Each row of a before or after table is a point. The points were changed in one or more steps. Then noise was added and the rows were shuffled. The steps act on how far a point lies along the listed directions, d1 being the first. Write out the steps. A step turns or swaps two directions, mirrors them in a line or flattens them onto one, adds a multiple of one to another, or multiplies one. Angles are multiples of 10 degrees, from the lower direction toward the higher: turns from -170 to 170, lines from 10 to 170 but not 90. Use the fewest steps. Two steps may share a direction if one is a turn and the other turns, adds or multiplies; they go together, in the order done. Otherwise the lowest direction goes first.
In the rows, zero is written as 128.

Directions:
(1): [133 116 179]
(2): [103 172 141]
(3): [ 83 102 126]
Before (13 x 3)
[[112  96 134]
 [ 98 103 145]
 [142 144 155]
 [139 196 112]
 [ 88 170  75]
 [ 99 103 163]
 [ 91 171 119]
 [ 87 189  91]
 [167 144 139]
 [ 83 147 117]
 [152 151 123]
 [101 130 151]
 [109 112 133]]
After (13 x 3)
[[117 157 116]
 [149 151 122]
 [101 117 104]
 [ 77 142 193]
 [140 163 117]
 [107  97 130]
 [105 160 154]
 [104 148 201]
 [131 171  99]
 [ 76 101 157]
 [ 81 151 158]
 [116  91 107]
 [136 148 129]]
Steps: multiply d1 by -1; mirror d2 and d3 in the line at 20 degrees

Directions:
(1): [127 110 165  87 153  77 123 154]
(2): [192 141 136 128  80 118 125 152]
(3): [149 140 119 171 166 107  75 130]
Before (12 x 8)
[[156 120 138 133 103 113 103 142]
 [150 142 126 101 125 134 123 152]
 [ 28  91  91 152 190 173 142  82]
 [ 15  89 126  75  86 192 207 100]
 [ 87 129 124 117 113 139 146 120]
 [143 131 132 120  98 116 126 128]
 [157 132 125 147 117 137 116 130]
 [169 147 124 144 113  97 105 129]
 [108 129 100 120 128 158 156  94]
 [176 138 104 155  87 149 123 132]
 [ 84 124 139  74  92 178 196 105]
 [153 141 104 156 123 122 124 117]]
After (12 x 8)
[[229 130 128 175 100  90  81 174]
 [112 132 119 103 151 154 132 136]
 [ 89 103 116 111 132 144 152 118]
 [134 149 122 177 199 116  58 120]
 [115 114 129 115 126 137 147 121]
 [ 92 120 124 131 133 119 126 108]
 [ 88 101 130 112 115 143 137 117]
 [ 97 123 128  96 110 130 161 105]
 [153 136 115 140 150 111 107 122]
 [131 140 129 157 133 105  94 136]
 [118 123 122 108 117 122 170 118]
 [159 140 112 226 184  86   1 146]]
Steps: multiply d1 by 0; turn d2 and d3 by -150 degrees

Directions:
(1): [174 144 116 163 113 143 112 125 137  67 175 109]
(2): [140 172 183 134 114 174 114 120 139 124  74 117]
(3): [154 138 130 111 146 138 134  75 190 163 158 152]
(4): [151 127 135 136  98  62 130 159 183 120  97 137]
(5): [146 109 120 127 106 104  51  90 107 155 117 107]
Before (12 x 12)
[[ 94 156 141 116 145 152 168 149 133 134 115 137]
 [179 156 122 141 132 109 100 103 173 126 145 136]
 [ 93 129 156 106 124 129 130 169 105 158  62 132]
 [122 124 126 123 147 120 146 113 151 143 181 144]
 [123 146 170 117 170 203 185 108 120 113 121 159]
 [ 88 104 142 110  80  53 132 175 118 136  59 118]
 [115 156 184 129 138 137 181 156 182 126  68 152]
 [172 137 133 144 100  96 128 129 155 115 145 109]
 [ 98 176 158 119 148 155 151 145 150 168  56 147]
 [162 134 106 118 145 166 156  95 147 153 205 154]
 [106 167 180 114 132 191 190 130 151 147  75 141]
 [100 156 158 130 130 167 167 129 139 124 143 131]]
After (12 x 12)
[[126 120 121 116 138 106 119  96 139 152 178 137]
 [146 136 186 126 105 108  65 100 149 161  51 122]
 [116 160 154 117 131 138  93 111 135 186  43 130]
 [171 120  96 118 130 154 120  74 138 169 207 146]
 [115 127 137 112 119 120  82 104 106 160 109 114]
 [146 113 148 117 140 165  77  51  95 152 122 130]
 [ 88 120 158 115  79  64 156 184 124 128  50 121]
 [174 150 142 147  97  99 152 140 156 107 136 111]
 [ 96 135 153 110 123 129 120 164 105 158  57 127]
 [133 135 160 111 100 152  82  71 118 185  62 110]
 [114 133 148 120 111 140  85  88 118 150 135 110]
 [173 165 128 141 140 120 130 121 186 107 140 147]]
Steps: add 0.3 times d4 to d2; multiply d5 by -1

Directions:
(1): [ 92  84 163 104  65 136  88  80  97 141  93 132 121 168  88 104 110 138
 149 124 134 109 164 142]
(2): [ 94 141 167 142 170 152 137  94 141 161 116  81 129  86  74 103 121 130
 121 105  69 126 101  88]
(3): [125 115  95  71 143  96 140 121 145 139 131 137 135 148 122 110 165 182
  95 150  72  74 100 174]
Before (11 x 24)
[[126  90 118  86  82 105 113 120 118 120 103 172 132 164 141 129 124 150
  125 158 152 111 158 156]
 [130 190 141 204 193 158 135 130 165 142 149 102 146  50 129 129 128  75
  153  95 133 193 128  81]
 [108 151 138 134 100 146 102 124 106 123 104 129 110 130 138 117 127 108
  145 118 141 135 144  96]
 [143 102  85  85 102  91 113 137 135 113 126 177 133 165 171 119 142 123
  122 142 180 115 131 172]
 [126 185 149 192 162 167 152 157 136 115 133  91 122  78 111 141 108 107
  168 107 152 172 126  57]
 [ 98  73 135 119  31 136  84 123  86 122 123 157 113 200 152 121 105 138
  153 135 196 129 174 142]
 [113 171 152 179 202 162 128 134 137 135 139  85 129  36 121 125 105  80
  131  73 113 191  98  65]
 [ 80 129 183 161 142 163 108  99 130 153 110  89 121 101  66 112 100 118
  152  73 126 137 123 109]
 [126  77 117  94  81 126  90 102 100 128 114 155 120 182 136 139 123 126
  144 145 173  86 172 168]
 [141 150 153 163 150 165 135 151 131 125 116 118 118 100 128 149 102  74
  176 107 159 161 144  84]
 [120 102 132 130  89 105 115 145 118 137 141 141 133 155 137 128 127 144
  128 154 153  94 138 180]]
After (11 x 24)
[[143 119 145 141  99 153 111 148 108 112 105 146 122 144 140 149 103  86
  189 126 186 143 181 117]
 [152 159 104 170 147 131 139 187 141 106 156 143 124 114 167 166 113 101
  148 105 190 166 126 140]
 [105 138 158 147 196 167 144  83 142 166 128  75 127  82  94 121 121 108
  126 104  95 111 109  83]
 [ 83 112 152  96 147 130 113  73 146 159  99 110 136 112  78  81 132 127
  115 103  91 110  97 114]
 [116 169 129 146 112 142 116 133 120 118 105 128 111 116 145 126 126  98
  140 119 144 141 131  89]
 [158 115  90 121  80 105  89 170  98  73 140 194 126 156 198 152 112  94
  153 121 229 170 173 170]
 [100 135 160 152 148 134 137 128 131 154 143 100 133  97  97 114 117 138
  118 128 101 107 109 132]
 [148 122 103 144  62 113  88 139 112 105 133 190 132 161 170 139 133  97
  173 134 221 164 199 171]
 [137 133 117 143  68 131 110 160  99  88 129 157 111 167 148 152 114 119
  178 144 216 146 182 127]
 [ 75 139 176 182 165 182 125 108 136 169 135  67 122  89 102 104  97 115
  128  97 105 154 100  47]
 [105 133 156 121 162 145 139 103 147 154 105 114 139  83  92 106 114 140
  104 126  82 128 103  86]]
Steps: turn d1 and d3 by -20 degrees; turn d1 and d2 by 140 degrees
